Each wall is flat, endless, passes through zero and stands at right angles to its row. A trip goes straight from one point to another. Which walls does it cross, in order?

Walls:
(1): 1.02	0.00	-2.58
(2): 1.93	-2.17	-2.05
(3): 0.16	-1.70	2.79
(4): -1.15	4.11	0.75
Trips:
2.27	-2.18	-5.47 to 1.50	-0.39	0.74 => 3, 1
-2.55	0.53	0.68 to -1.29	-1.89	-0.11 => 4, 2
-1.29	2.04	-0.72 to 0.14	0.68	2.27 => 1, 3
-2.50	-0.05	0.49 to -2.96	0.50	-2.32 => 3, 1
-1.00	-0.02	-0.29 to -1.03	-1.57	3.91 => 3, 4
3.09	-1.22	0.69 to -2.12	2.04	0.09 => 1, 4, 2, 3
1.76	2.47	0.44 to 0.19	-1.67	1.27 => 1, 3, 4, 2
1.48	1.78	1.21 to -0.21	6.50	0.69 => 3
0.76	-0.27	-1.51 to 3.25	-0.57	-1.21 => none

Walls:
(1): -3.65	-0.08	1.40	-0.50	-1.04	1.57	0.88	1.00
(2): 2.77	-0.88	-2.98	-2.67	-0.54	-0.28	0.15	-1.56
(3): 0.14	0.74	0.19	-2.17	-2.53	-0.30	-3.29	-1.36
(4): 4.07	-1.47	1.04	-1.52	1.05	3.51	-3.33	-0.69
(5): -1.02	0.64	-0.13	-0.72	2.46	2.90	1.20	-0.35
(6): 0.39	-2.89	1.68	-1.32	-0.85	-0.47	-0.82	2.49
(7): -0.14	1.38	-0.45	-0.71	1.74	1.23	1.36	1.85
(8): 0.00	1.64	-0.52	2.06	-1.66	0.89	0.96	-0.68
Trips:
0.77	1.11	-0.71	0.67	-2.90	-0.28	-0.41	-0.76 to -2.30	2.47	-2.07	2.24	-2.51	0.59	-2.19	0.42 => 1, 2
2.11	1.80	1.01	-0.18	-0.48	0.92	2.75	2.71 to -3.79	-1.71	0.00	2.88	-2.36	2.17	3.57	0.55 => 6
2.75	-2.68	0.83	0.71	-0.44	2.97	1.73	-3.94 to 1.23	-1.12	-1.05	-1.48	-0.43	1.26	1.27	-4.07 => 3

Walls:
(1): -0.32	0.80	-1.25	0.23	2.19	2.41	1.34	0.67	-0.58	1.20	1.16	1.17
(2): -2.73	2.98	1.93	1.57	5.39	0.81	-4.63	-0.65	-2.20	0.50	2.09	-0.41
(3): 1.04	2.29	4.26	2.39	-2.74	2.52	1.56	-0.43	-1.59	-1.44	-0.71	-0.52
(4): -2.87	1.57	0.86	-0.81	1.34	1.63	0.02	1.25	-4.08	1.80	-1.59	-0.10
(5): 1.57	0.74	-2.31	1.14	-0.83	-0.48	0.77	3.55	0.29	-2.91	-2.02	1.03
Trips:
0.60	3.53	0.33	2.64	1.60	-1.69	0.87	1.84	-0.11	0.75	1.69	-0.46 to 2.86	1.48	-2.08	0.23	-2.40	-0.48	-0.56	-0.97	-0.14	-1.47	2.35	4.12 => 4, 2
0.04	3.64	3.18	-0.72	-2.36	-0.49	-1.81	-0.89	0.99	-4.51	-0.78	-0.49 to -0.43	-2.59	2.54	-3.15	0.17	-2.98	0.50	1.12	-0.99	0.20	-0.01	-1.01 => 2, 5, 4, 3
-0.82	0.25	-1.62	0.41	0.89	-2.51	-1.41	-0.22	2.07	0.82	-0.68	-0.29 to 0.01	3.00	-2.45	1.30	2.01	-0.15	-0.05	-1.31	1.82	-1.47	-0.31	-1.30 => 1
0.07	-4.16	0.55	-1.22	3.01	0.91	3.38	-0.37	2.14	0.12	1.00	0.54 to 2.45	-2.56	0.13	-0.95	-4.60	-2.39	-0.80	-2.20	-0.05	0.63	-1.67	0.48 => 1, 3
-0.42	-0.68	0.81	-1.36	-3.28	-2.06	-0.22	-3.60	-2.48	2.39	-2.32	-1.21 to 0.60	-0.40	-1.19	1.87	-2.33	3.27	-0.03	-1.48	0.87	1.56	3.03	-0.25 => 4, 1

Walls:
(1): -0.52	-1.15	0.14	-0.57	0.55	2.67	-1.31	4.08	-2.36	-2.71	-0.98	2.68	-0.65	-2.73	-0.02	2.19	1.64	2.26	-1.20	0.59
(2): 0.73	-1.89	0.22	-1.73	1.19	1.16	0.27	0.88	0.34	4.13	-0.73	-2.56	0.48	0.22	0.07	-1.74	-1.13	0.45	2.06	2.97
(3): -0.04	-3.61	0.14	-2.07	-0.77	0.51	-1.84	-0.34	3.23	-0.78	-1.84	2.12	-1.56	2.10	-1.20	-0.06	-1.02	-1.35	-1.16	-0.56
(4): -1.89	-0.69	-0.73	0.30	1.19	-0.80	1.13	-1.25	0.27	-1.42	-0.97	-2.79	3.02	-2.70	-2.87	-0.04	-0.26	3.14	2.01	-0.22
(5): -0.88	-0.30	1.16	1.35	-1.29	-2.11	-0.98	-3.21	-2.16	0.81	-2.47	-0.40	-0.59	-1.14	-2.74	0.57	1.01	1.10	0.95	2.81
(6): -0.06	1.32	2.77	-0.76	-2.24	2.45	-0.07	0.34	-2.99	2.08	0.28	-5.95	-0.67	-1.93	2.47	-0.25	-0.76	0.99	3.61	-0.55
Trips:
4.04	-1.27	0.35	-0.58	-3.06	3.39	-0.58	-0.62	0.69	1.77	-0.32	2.93	-2.35	-1.83	0.10	1.16	-2.50	-2.57	2.40	-0.21 to 2.07	2.58	1.52	2.79	-0.82	1.18	2.51	1.38	-4.37	2.73	-1.30	-1.87	-2.73	-1.79	0.03	-0.31	-0.09	-1.35	-0.15	-1.53 => 5, 3
-0.98	-3.36	1.12	0.83	-1.73	-1.19	-2.92	0.88	3.01	1.64	-1.37	0.15	1.33	-0.05	0.07	0.47	2.55	1.97	-0.04	3.65 to -4.25	2.72	0.44	0.49	1.24	2.71	-0.57	-1.68	-1.16	-0.92	-1.02	1.49	-0.85	-2.54	1.41	1.19	0.55	1.09	-2.01	0.22 => 2, 3, 6
-1.16	-3.12	-1.94	-2.70	1.98	0.93	5.01	4.82	-1.11	-3.00	-3.57	1.77	1.05	1.73	-1.93	-0.99	1.16	-0.11	1.40	0.11 to 0.54	-0.95	2.04	-1.45	-2.73	1.52	3.17	3.26	3.11	1.33	2.73	2.35	0.68	-1.69	-0.18	-0.15	0.03	-1.17	-0.34	0.28 => 4
0.00	0.13	-0.12	0.34	0.77	0.50	-1.99	1.09	-0.16	1.41	0.73	2.87	1.45	-2.90	0.42	0.23	-0.59	-0.12	0.32	1.90 to 1.95	1.33	-1.63	-0.27	-0.80	-0.90	1.88	-0.24	-3.29	2.76	0.67	0.03	2.34	-0.69	-0.20	1.86	-1.17	1.67	0.59	-0.80 => 4, 6, 1
1.26	0.17	2.84	0.50	-0.32	0.25	-0.34	-2.46	-0.85	-1.55	-0.11	1.09	1.41	-1.92	0.08	-2.37	1.07	2.51	-2.74	-0.08 to -0.07	1.05	-1.44	1.46	0.00	5.29	0.52	0.53	0.37	4.09	0.81	-0.33	0.03	3.11	1.11	3.62	-4.23	0.38	-1.41	-1.83 => 6, 4, 5, 2, 1, 3
-2.71	0.06	2.04	0.03	-3.89	0.29	1.14	-4.09	1.01	-2.18	-0.64	-2.28	0.16	-1.16	-0.88	-0.16	1.54	1.62	0.82	-0.54 to -2.35	0.93	-1.01	-1.92	-2.42	-1.87	-1.92	1.96	-0.93	3.65	-0.07	3.21	0.56	-0.61	2.14	-1.12	-0.40	0.19	-3.76	0.67 => 3, 4, 1, 6, 5
2.85	-0.90	-1.13	2.77	1.70	-0.51	-0.18	-1.37	1.62	0.94	-3.82	-1.95	0.49	0.01	0.86	1.03	-0.85	-2.09	2.08	-0.07 to 4.98	-2.49	2.44	2.44	2.64	1.21	0.60	-0.60	-1.16	-0.12	2.42	1.28	1.06	-0.05	2.20	-2.63	0.76	-0.09	1.22	1.18 => 3, 4, 5

Walls:
(1): 3.54	0.55	1.70	-2.44	1.60	-0.31	0.99	-1.26	2.26	-0.54	-3.07	-1.34	1.34	-0.15	3.19	-0.06	1.79	-1.65	0.35	-1.44	2.60	-0.17	0.76	-0.11	3.99	-0.69	-0.76	0.28	1.79	3.18	-0.53	-0.57	5.06	1.58	-2.14	-2.28	-0.45	0.27	0.54	1.21	0.21	0.04	2.41	-0.07	-2.45	0.57	-0.51	-1.39
(2): -0.61	-0.61	4.36	2.56	3.16	-0.78	1.94	-0.91	-0.06	1.32	3.14	-0.22	3.50	-0.79	3.02	-2.46	-0.33	-1.82	-2.58	0.67	-1.44	-1.27	-1.86	1.47	-0.44	1.51	2.88	1.56	-1.15	-1.20	-3.22	-1.40	-0.84	-1.86	-1.72	3.59	-1.96	-1.40	1.01	-0.34	-1.57	-2.41	0.39	0.07	0.15	-2.19	-2.17	2.27
(3): -4.29	0.75	2.77	-0.06	-0.68	2.31	-1.50	-4.27	-0.81	0.93	-1.93	-0.37	-0.66	2.31	-0.10	-2.41	1.92	0.12	1.37	0.84	0.66	0.64	-0.36	-0.32	0.98	0.53	-0.59	0.86	1.50	3.08	-0.18	0.29	1.48	-1.81	-0.44	0.34	0.05	0.67	2.08	1.30	2.34	0.12	1.00	-0.90	3.28	2.29	0.94	4.19
(4): -4.41	3.19	-0.87	1.11	3.33	0.34	1.95	2.89	0.86	1.10	-2.88	-2.69	2.59	-2.34	1.85	2.11	-3.79	2.12	0.29	-2.41	0.10	-1.37	-0.07	0.33	0.83	-2.10	2.45	2.11	-2.99	-3.68	-4.08	-3.07	1.37	-3.60	0.63	2.12	-1.73	-0.71	-1.45	-3.11	-1.57	-0.40	-0.30	-1.15	-0.30	1.70	1.07	-0.99
(5): 1.04	-2.10	0.93	-0.45	1.19	-3.06	0.63	-3.31	-0.25	-0.05	-2.27	0.94	-1.21	0.55	0.97	1.50	-3.91	3.87	1.58	0.57	0.68	-2.08	0.50	0.94	1.58	2.18	1.94	-0.57	3.06	-2.77	0.85	0.77	-0.01	1.08	-0.73	-0.50	1.27	0.58	-2.81	-4.08	1.33	-1.15	1.56	2.23	1.28	1.42	0.58	1.19
(6): 1.48	1.67	0.30	1.92	0.10	1.75	0.16	1.46	0.15	0.68	0.63	2.16	-0.85	-0.55	1.21	0.48	-0.25	1.22	0.30	-0.85	-3.68	-0.76	-0.95	-3.08	-0.40	-1.69	-0.45	-1.71	-0.86	-0.04	-4.16	0.98	0.97	3.41	2.11	1.61	-3.54	1.91	-2.11	0.50	-4.05	-0.53	1.21	-1.05	0.20	-3.10	-0.89	1.97
(7): -1.29	1.37	1.02	1.57	0.18	0.18	-0.57	0.05	0.13	0.47	2.84	0.98	-1.90	1.04	0.88	0.38	2.13	0.79	-0.84	-1.13	-1.82	-0.08	1.00	1.79	3.69	0.14	-1.02	0.42	1.12	1.51	1.26	0.35	-2.33	0.36	0.12	-1.24	1.22	1.28	-0.31	-1.06	-1.54	1.06	0.43	0.09	-0.85	1.78	-0.16	-0.80
(8): -1.35	-1.95	-2.55	1.19	0.55	-1.11	0.42	0.51	0.90	2.33	0.07	-4.37	-1.46	-4.86	1.73	0.04	-1.10	-2.27	0.47	-0.52	0.23	-0.11	0.41	-0.82	-1.51	-1.19	2.65	-2.56	1.43	1.02	-0.33	1.95	0.30	-2.90	3.33	1.49	-0.05	-1.63	-0.38	-0.80	0.12	-2.02	-1.90	0.19	-2.71	-4.06	1.26	-3.60
(9): 3.24	-2.81	0.29	-0.51	-3.39	3.27	-1.31	-3.46	2.76	-1.27	-1.64	-0.13	0.44	0.28	-0.51	-0.18	-3.85	-0.44	1.13	-0.35	-0.05	0.89	-0.66	-1.75	-2.51	-1.22	-1.42	5.03	-0.38	-2.09	0.43	0.58	-2.48	-3.82	-1.26	0.94	-0.60	-0.28	-0.83	-1.93	1.87	0.85	-0.80	0.79	-0.88	0.85	3.87	-1.90
(10): -0.29	1.73	-1.72	-0.37	2.34	2.90	0.31	1.58	0.62	-2.02	-1.26	3.29	1.08	-0.29	-2.01	0.15	3.42	1.68	-0.17	1.46	2.93	-0.10	0.35	1.47	-0.27	1.80	-0.99	1.52	-0.46	0.06	1.22	-5.30	-1.19	0.90	-0.77	1.20	1.48	-0.66	-0.81	1.05	-1.23	2.69	1.15	-0.09	0.00	0.39	-2.12	0.69
(11): 0.66	3.91	1.24	2.31	-0.47	-1.85	-2.65	0.00	0.97	-0.42	-0.92	-1.63	0.44	-0.76	1.28	-0.24	2.72	0.67	-0.11	1.32	2.73	2.00	-2.16	-0.46	0.61	0.22	0.81	-0.05	1.24	-1.51	1.01	1.29	2.03	1.81	1.25	-1.79	3.53	0.30	-0.47	0.91	-1.03	-0.02	-0.94	0.97	-2.17	-0.69	2.44	-0.61
Trips:
-3.17	3.22	1.99	1.84	1.19	0.79	0.02	1.17	0.51	-2.34	0.53	-0.26	3.10	-1.18	-0.31	0.34	0.36	-0.89	-2.08	2.71	0.71	-0.07	-2.18	0.76	-0.12	1.90	-1.75	-1.74	-1.30	-2.29	-1.80	2.39	2.93	-1.41	-0.85	-1.14	1.45	0.13	0.97	4.56	-3.08	0.64	1.50	-4.43	2.47	-6.52	-1.94	-2.44 to -1.30	-0.59	2.45	-3.67	-1.71	-0.45	-3.81	4.11	3.19	4.15	2.60	0.52	-0.47	-0.57	1.56	2.59	-0.14	2.65	-0.85	-0.60	-1.37	-2.05	0.93	0.52	1.37	0.72	-1.71	2.00	1.95	-1.72	-0.74	2.05	3.59	1.74	-0.31	2.15	4.43	-0.25	2.86	0.80	-2.34	-0.68	-0.62	2.32	-3.25	-0.07	-2.90	-0.28 => 7, 10, 4, 5
-0.35	0.15	-3.12	0.97	-0.12	0.78	-0.99	-1.92	-0.35	1.25	-1.33	-2.45	0.07	0.22	0.61	-1.42	-1.14	-2.74	1.31	0.50	0.79	-5.28	-0.54	-0.77	-0.71	2.49	1.30	-0.08	-0.56	3.80	-0.07	-2.40	2.88	0.52	-2.49	0.65	-0.53	-1.43	-0.66	1.84	2.40	0.72	-1.07	-1.89	0.31	-0.11	1.20	1.55 to -0.86	-1.87	0.37	2.67	2.86	2.73	0.26	1.39	-1.31	0.13	0.26	-1.44	-1.66	2.44	-1.99	2.80	1.81	-1.27	-0.40	-2.01	-0.52	1.78	1.94	2.44	-1.25	-0.40	-0.44	-3.97	3.22	2.43	-0.14	-1.36	2.32	0.63	0.45	1.22	0.33	0.20	-2.71	0.35	0.60	-2.72	2.40	1.95	1.24	1.00	1.26	-3.30 => 4, 2, 7, 5, 6
-1.89	-0.29	-2.61	2.00	2.49	-0.71	1.70	2.66	2.21	-2.85	-0.74	1.12	4.71	1.25	-2.22	0.61	2.39	1.89	-1.70	0.57	-2.33	-2.30	1.78	-1.22	-1.61	0.16	0.06	-0.19	0.84	-1.67	1.34	-2.95	3.09	-1.27	-0.99	1.88	1.25	0.65	1.04	0.55	-2.02	1.34	0.49	0.67	-0.58	-1.13	0.20	-0.90 to 0.53	-2.67	-2.79	-2.68	1.46	-0.85	2.27	-2.44	-1.17	1.21	1.96	-1.93	1.00	-2.41	-1.15	-3.03	3.75	-0.72	-0.52	-1.74	1.94	0.11	3.16	1.15	0.07	-0.39	-0.36	0.78	-4.39	-4.31	-2.90	1.87	-2.19	0.87	3.17	4.48	-2.40	1.92	-1.36	-0.31	-2.09	3.32	-0.04	-0.23	2.22	-3.40	2.52	-0.74 => 8, 9

Walls:
(1): -2.18	0.78	0.12	0.22	-1.83	-0.82	-0.29	0.58	-0.34	-0.01	-1.05	-2.60	-0.41	3.36	3.15	0.23	0.19	-1.39	-1.06	2.89	-1.26	-0.19	-1.23	-1.29	1.21	-1.44	1.87	1.78	0.88	-1.61	-0.47	0.13	1.91	-1.01	2.86	0.35	0.01	-1.08	-1.17	-1.21	-2.18	-1.93	0.60	-1.50	0.71	1.70	3.67	2.62
(2): 0.01	-1.74	-1.58	-3.17	0.01	-0.25	0.28	0.28	1.30	1.68	5.37	-0.53	0.52	-0.53	-4.39	-2.67	1.56	-1.21	2.58	-2.39	1.28	-4.77	-0.33	-1.37	-2.79	1.18	1.00	0.12	-3.42	-0.61	1.36	0.59	-1.15	-0.35	-4.17	-1.28	1.14	2.58	-1.88	-0.06	-0.85	0.13	-1.06	0.41	0.30	-1.31	3.26	-0.45
(3): 0.96	-1.67	-0.11	2.40	-0.30	-0.90	-1.01	3.91	-0.01	0.99	1.23	5.21	-2.26	0.86	-4.14	0.01	-2.40	-0.47	0.36	0.80	0.24	-3.18	-0.45	-1.79	0.73	0.42	-2.28	0.87	0.04	2.18	1.65	-0.15	-0.13	0.00	3.35	2.10	-2.21	0.35	6.18	3.54	-0.53	-0.89	-2.39	-0.57	1.10	1.71	1.08	3.30
(4): 2.60	1.92	0.53	2.59	-2.08	-3.41	0.36	-1.28	-2.65	-1.42	-0.59	1.96	1.11	0.54	3.42	2.08	1.30	2.05	-1.68	-2.15	-0.14	-0.28	-0.48	-0.34	0.23	1.18	-0.15	-1.16	0.60	2.37	0.94	0.99	1.39	-0.27	0.49	3.79	0.67	0.51	1.41	2.41	-0.20	-0.35	2.00	-0.75	2.14	3.18	-3.12	2.42
(5): -2.24	0.50	1.96	0.56	0.29	-2.12	-2.19	-1.09	-1.19	-0.15	1.52	-2.44	1.18	-1.22	-4.01	-0.02	0.65	-2.56	-0.71	-2.82	0.85	-2.92	0.65	-0.90	0.65	1.81	0.55	-2.44	0.32	0.96	2.90	1.95	1.67	2.58	-1.94	1.86	-0.55	1.69	4.05	1.27	0.06	2.17	-1.25	-4.24	2.01	-0.68	-1.02	-2.71
(6): -0.75	-0.92	1.30	3.24	-1.28	-1.58	-0.16	-1.58	-1.67	-1.27	2.33	1.72	2.25	2.80	-2.40	-2.92	-0.30	0.15	-1.28	-0.12	0.61	0.88	1.63	0.73	1.62	-0.04	-1.60	-1.15	-1.59	-1.42	-1.28	0.84	1.01	0.95	1.17	-1.15	0.82	2.48	1.45	1.09	1.14	-1.18	0.46	-0.08	0.46	0.67	1.17	0.47
(7): -0.71	-0.18	-1.20	4.34	-1.73	1.46	0.78	1.45	-2.26	-4.45	1.04	-0.33	-0.37	1.74	1.17	-2.35	0.91	-0.79	0.78	1.10	0.34	-0.60	-3.18	-2.31	-1.88	-0.77	3.07	1.53	-1.19	1.77	-1.13	-2.53	0.50	1.24	-0.09	3.86	-1.10	2.15	-3.18	-3.58	-1.43	-0.07	2.18	0.85	0.85	1.14	3.60	2.97
(8): 4.07	2.15	1.85	0.62	-0.67	0.10	-1.45	5.42	1.35	-0.67	-0.68	-1.75	1.07	0.67	-0.49	-1.70	0.93	0.90	-1.38	2.79	-0.77	0.78	1.32	-1.59	-0.77	-1.50	0.90	-0.27	0.17	1.75	-1.66	0.41	2.97	-0.25	-1.63	-1.29	5.65	1.11	-1.63	0.99	1.73	-1.21	0.76	0.39	-3.49	-1.30	0.27	0.88
Trips:
-2.83	-0.65	2.16	-0.74	-1.08	-0.09	-1.03	2.35	2.07	2.56	-0.38	-0.56	2.28	2.93	-2.56	0.63	-1.74	-0.60	-1.18	-1.31	2.21	1.44	-3.61	1.74	-1.48	0.37	-3.52	0.09	1.14	-2.48	0.85	-0.24	0.24	2.64	-0.30	1.14	-0.60	0.71	1.21	1.41	0.66	-3.04	-0.89	2.10	-2.53	1.13	-2.16	2.06 to 1.40	-1.32	2.61	1.42	-3.53	0.25	-0.46	-1.98	0.36	-0.88	-2.11	-1.93	3.22	-0.65	-0.36	-0.33	-2.32	0.29	3.11	0.92	3.24	1.17	1.61	-1.86	-0.41	0.73	-1.19	2.03	-1.90	-0.68	3.06	0.62	-3.47	-0.46	-1.42	0.23	-0.46	0.12	-1.69	3.53	-0.13	-1.86	2.70	-2.30	-2.71	0.12	-1.27	0.02 => 4, 2, 3
2.96	2.41	-1.22	0.53	-0.71	1.34	-0.30	-0.98	2.52	0.38	0.42	1.04	0.35	-2.06	-1.70	0.28	1.16	-0.67	1.68	0.17	0.22	-0.75	-1.26	1.18	-1.50	-1.15	1.23	-0.18	2.29	3.91	1.65	0.33	-0.86	-2.55	-2.58	-3.12	-0.37	-0.19	0.62	1.37	1.23	0.70	0.10	0.82	2.00	-0.96	-4.86	2.11 to -1.64	1.10	0.25	0.73	2.08	-0.87	1.54	-3.20	0.95	-4.65	0.03	-2.01	2.37	1.60	2.93	-0.02	0.07	1.41	-0.13	-0.19	-1.08	3.21	-0.86	-2.22	1.19	-2.28	0.22	0.80	-0.23	1.25	1.23	-0.26	0.87	0.60	3.23	3.65	1.74	0.71	0.91	-1.25	-1.52	-0.18	-1.53	3.36	-0.65	-1.43	1.06	-0.38 => 5, 3, 2, 7, 1, 6, 8
-2.80	0.34	2.02	1.40	1.35	-1.17	0.77	1.20	3.55	1.21	-4.93	2.13	0.65	-1.57	-2.20	0.94	-1.14	-2.63	-3.39	-3.71	-0.27	-1.16	-2.25	-2.33	-1.23	-0.20	1.03	-0.44	-0.80	2.22	-0.69	0.77	0.35	-0.62	2.37	1.11	1.06	-2.03	-2.12	-0.38	3.00	-0.05	4.05	3.73	-3.03	-3.20	-0.02	2.29 to 0.91	1.42	1.24	0.66	2.87	-0.34	1.24	-2.87	-1.80	0.78	-3.16	0.56	2.09	-0.84	0.75	-1.22	-0.18	0.00	-0.83	4.05	-1.13	1.32	-4.13	1.63	0.40	1.00	1.33	1.29	1.59	0.79	1.90	1.71	-1.61	-2.59	-4.22	-1.15	2.81	2.01	-0.02	0.60	1.89	0.98	2.85	2.55	-0.34	-0.12	-1.19	-1.28 => 3, 4, 7
0.96	6.67	3.82	1.94	0.22	0.51	0.56	1.09	-0.41	2.58	0.07	3.12	1.80	0.48	4.00	-1.93	-0.69	2.19	0.08	-0.34	1.42	-0.71	-2.14	1.59	-0.25	-2.65	-0.77	3.02	-1.26	-1.87	-1.97	0.50	-0.34	0.39	-0.58	2.25	-1.80	-1.21	5.29	1.19	3.51	-1.58	-1.35	2.60	-2.68	-3.65	-5.12	2.79 to 0.82	-1.57	2.03	1.27	-0.60	0.18	2.82	0.56	-0.31	-0.08	0.13	-0.80	1.50	0.85	-2.21	2.08	-3.49	1.52	1.38	-1.77	3.26	0.30	1.46	-0.84	0.58	-2.88	1.10	-1.75	0.59	-1.99	1.93	0.77	1.17	0.82	1.89	2.96	-1.15	-2.83	1.85	-3.94	0.58	1.73	0.02	3.71	-1.30	-1.39	-0.26	1.06 => 8, 7, 4, 5
-0.11	-4.51	-1.43	-1.46	-1.27	0.42	0.97	2.18	2.41	2.15	0.51	0.93	-0.84	-0.48	-2.43	-0.79	3.07	0.38	2.71	-0.99	-1.73	-2.51	-0.75	0.14	4.11	-1.81	1.47	2.52	-1.98	-2.76	-1.92	1.84	0.77	4.13	-2.29	-0.38	-1.34	2.15	2.07	-5.86	1.82	-2.65	-2.45	-0.91	1.16	-1.11	1.43	1.34 to -1.96	-0.29	0.95	2.84	-2.88	0.31	-2.62	1.49	-0.15	2.01	-2.28	-2.39	0.55	-3.12	0.74	3.03	-0.47	-0.04	1.41	0.10	1.00	2.00	2.16	0.97	-0.36	0.95	0.27	-0.07	-2.75	-0.21	1.28	-1.77	4.37	1.19	2.83	-0.91	-0.11	-0.34	-3.20	-0.75	-2.79	-3.24	0.18	0.00	-0.10	0.83	-1.92	2.23 => 5, 8, 6, 3, 2, 4
-1.53	0.64	-0.69	5.06	2.04	2.70	-1.17	0.14	-1.12	-2.00	0.72	-3.23	0.46	-0.20	0.15	0.61	0.37	-0.80	2.71	-1.11	0.07	0.60	-1.57	2.16	1.64	1.66	1.20	2.05	0.00	-1.26	0.54	1.60	-0.99	2.73	-0.22	0.59	-3.50	1.77	-2.60	-2.10	-0.48	2.45	1.11	-2.79	4.55	-3.05	-0.72	-0.88 to 2.31	0.41	2.04	-0.63	-0.74	1.59	-2.60	-0.44	-1.03	1.38	0.08	-0.34	-1.87	-0.10	-2.35	2.81	-1.23	4.84	0.53	-0.18	0.81	4.31	-1.32	1.45	-3.56	4.09	0.72	-1.83	-0.97	-2.18	-2.63	-0.25	-0.02	-0.67	0.38	0.18	-1.15	-2.20	-1.35	-2.48	1.31	1.91	-1.19	0.27	1.16	-2.32	-2.64	-1.48 => 1, 7, 5
